Each row of a before or after table is a point. One or more steps were done to the points. Then noise was added and the rows were shuffled. The steps act on how far a point lies along the listed directions, d1 being the first. Name the steps. A step turns or swaps two directions, mirrors them in a line or flattens them onto one, adds a multiple of one to another, or multiplies one. Angles are multiples of 10 degrees, from the lower direction toward the higher: turns from -170 to 170, lines from 10 to 170 but not 90. Use the fewest steps. Two steps may share a direction if one is a turn and the other turns, adds or multiplies; they go together, in the order done. Otherwise the lowest direction goes first.

Directions:
(1): [ 0.2  4.0 -5.5]
(2): [3.8 4.5 3.4]
(3): [ 5.6 -3.2 -2.1]
Before, 11 rows:
[[ 0.0 -2.7 -2.4]
 [ 3.1  1.4  4.3]
 [ 2.8  4.9  0.7]
 [ 4.5  1.7 -8.5]
 [-5.8 -2.6 -8.4]
 [ 3.1 -2.6 -0.2]
 [ 1.3 -3.8  0.7]
 [-1.0 -1.5  2.7]
 [ 2.8  2.3  1.7]
 [10.8 -2.4  1.4]
 [ 5.4  3.3  1.4]]
After (11 x 3):
[[ 4.6  1.8  3.1]
 [-2.7 -2.2  0.1]
 [ 1.7  2.1  2.4]
 [ 1.5 -7.3  6.8]
 [ 2.5  3.0  5.3]
 [-4.1  0.6  0.5]
 [-1.7  2.4 -1.8]
 [-3.7  3.5  9.4]
 [-1.6 -9.5 -4.0]
 [ 0.8  5.3  1.8]
 [-3.1  0.3  2.8]]
Steps: turn d1 and d3 by 130 degrees

Directions:
(1): [-0.5 -3.7  9.3 -2.8 -0.6  1.8 -2.2 -2.7]
(2): [ 4.0  5.0  3.1  5.7  3.0 -0.8  1.5 -5.3]
(3): [-0.1  5.2  0.7  1.9 -7.2  4.8 -3.9  1.4]
(4): [-2.8  0.3 -1.7 -2.5 -2.7  4.3  7.0 -5.6]
Before (9 x 8):
[[  1.8   1.6  -4.1   0.1   0.8  -3.7   2.0   3.0]
 [  2.1  -1.3  -4.6  -4.0   0.8   2.3   4.0  -1.7]
 [  1.4  -1.3   6.1   1.7  -1.1  -2.4  -7.2   4.2]
 [  3.7   5.7  -8.3   2.9  -3.5   3.9   0.8   3.2]
 [ -1.7   4.0 -10.4   2.2  -5.4  -0.2   2.3  -2.2]
 [  2.2   7.0  -3.5   7.1   2.7  -2.8   3.7  -3.9]
 [  1.6   1.1   5.7   2.9  -0.5   1.6  -1.1  -0.6]
 [  1.8   6.6   4.3   4.2   3.7   0.5   3.3  -9.0]
 [ -0.2   2.4  -5.3   3.6   2.7  -2.4   7.4  -5.1]]
After (9 x 8):
[[  4.6  -1.4  -2.8  -1.9   3.2  -1.5  -2.5   3.5]
 [ -3.4  -0.3   2.0  -2.1  -5.6   4.5   5.0  -5.0]
 [  3.6   8.2  -0.2   7.0   5.1  -2.5   1.1  -4.7]
 [  3.5   3.0   7.3   5.8   4.1  -3.9  -3.3  -3.0]
 [  3.2  -0.3   3.0   4.9   5.9  -7.2  -3.2   1.1]
 [  1.9  -0.5   2.9   2.8  -2.2  -4.7 -10.8   3.1]
 [  0.3   3.1   0.1   2.7  -1.6   2.9   3.9  -2.2]
 [  5.3   0.7   6.0   1.2  -1.9   2.7  -8.2   4.1]
 [  1.7  -1.9   5.4  -2.1   0.6  -2.8  -1.6   1.3]]
Steps: turn d1 and d4 by 130 degrees

Directions:
(1): [-1.8 -3.5  1.2  6.7 -3.2 -0.9  4.5  5.5  4.4  1.0  4.2  4.9]
(2): [ -6.0  -1.2   1.2   0.7   1.8  -1.2   0.0   4.0   3.0   2.6 -10.2  -2.2]
(3): [ 0.6  0.2 -4.2 -1.6 -4.4 -0.7  4.5 -2.7 -5.0  4.6 -4.6  7.0]
(4): [ -3.4  -1.5   0.8   2.5  -4.4  -2.8   1.7 -10.1   4.4   0.6   0.2  -3.7]
(5): [ 1.3 -7.8 -5.3 -0.2 -2.9  0.6 -8.9  0.4  1.5  2.1 -0.1  0.7]
Before, 12 rows:
[[-1.1  3.3  1.8  2.1  3.0 -1.6  0.4  4.7  0.7 -0.3  0.0  0.9]
 [ 2.4  1.8  0.2  2.5  5.0  0.8  1.8  2.0 -1.4  0.2  0.8 -0.4]
 [-0.2  4.8 -0.7 -3.3 -1.6 -1.4  4.6 -1.9 -5.0  3.7 -8.4  5.3]
 [-3.9 -4.4 -1.8  0.1  1.9 -1.7 -6.8 -0.9  0.4  1.9 -4.5 -2.8]
 [-0.5  1.8  4.2 -1.9  4.2 -0.2 -2.1  1.8  0.8  0.5 -0.5 -2.0]
 [-2.2 -1.7  0.3  5.4  1.4  1.2  5.1 10.2  5.8  0.9  1.0  4.3]
 [-3.9  8.9 13.3  7.4  2.4 -0.3 22.2  4.1  3.4 -1.8  5.9  2.6]
 [ 1.9 -1.7 -1.6 -3.1  2.9  3.6 -3.8  5.9  1.1 -2.8  1.2  0.0]
 [ 2.1 -3.8 -2.0 -1.1  0.0  1.8 -3.2 -0.6  1.7 -0.3  1.5 -1.0]
 [-1.5 -3.8 -7.6 -1.2 -1.3 -0.4 -2.5 -2.7 -2.1  3.1 -5.8  2.4]
 [ 2.3 -2.1  2.1  1.2 -1.2  2.7 -2.9  3.9  3.6 -1.2  4.6  1.8]
 [ 1.3 -0.9 -2.0  0.1  1.4  2.3 -4.6 -0.1  2.0 -1.0  3.7 -0.8]]
After:
[[-4.0 -4.9 -1.8  0.5  1.6 -2.4 -6.2 -2.6  0.7  1.9 -3.8 -3.2]
 [ 1.8 -1.3 -2.6  0.2  1.3  2.4 -4.3  0.3  1.5 -1.2  4.0 -0.4]
 [ 2.7 -2.0  1.8  0.8 -0.4  3.4 -3.6  5.8  3.1 -0.8  4.5  2.8]
 [ 2.4 -3.7 -2.7 -0.9  0.1  1.7 -3.3 -0.4  1.3 -0.1  1.7 -1.0]
 [ 3.8 -1.3 -1.9 -4.3  4.3  5.1 -4.3 11.5 -1.2 -3.0  1.4  1.4]
 [-0.2 -1.6  0.2  4.5  3.0  2.2  4.4 13.8  3.9  0.7  0.9  5.3]
 [-4.1  8.9 13.2  7.5  2.2 -0.3 22.0  3.2  3.5 -2.0  5.6  2.6]
 [-0.5  2.0  4.2 -1.6  5.0 -0.2 -2.2  3.3  0.6  0.4 -0.4 -0.9]
 [ 2.9  2.2 -0.1  1.9  6.2  2.0  1.2  4.7 -3.0  0.2  0.8  0.7]
 [-2.2 -4.2 -7.0 -1.3 -2.1 -0.6 -2.0 -3.0 -2.2  3.1 -5.9  1.3]
 [-0.4  3.3  1.3  1.3  4.1 -1.1  0.0  7.7 -0.2 -0.7 -0.3  2.0]
 [ 0.5  5.1 -1.0 -3.7 -1.5 -1.5  4.3 -0.8 -5.4  3.6 -8.6  5.8]]
Steps: multiply d4 by 2
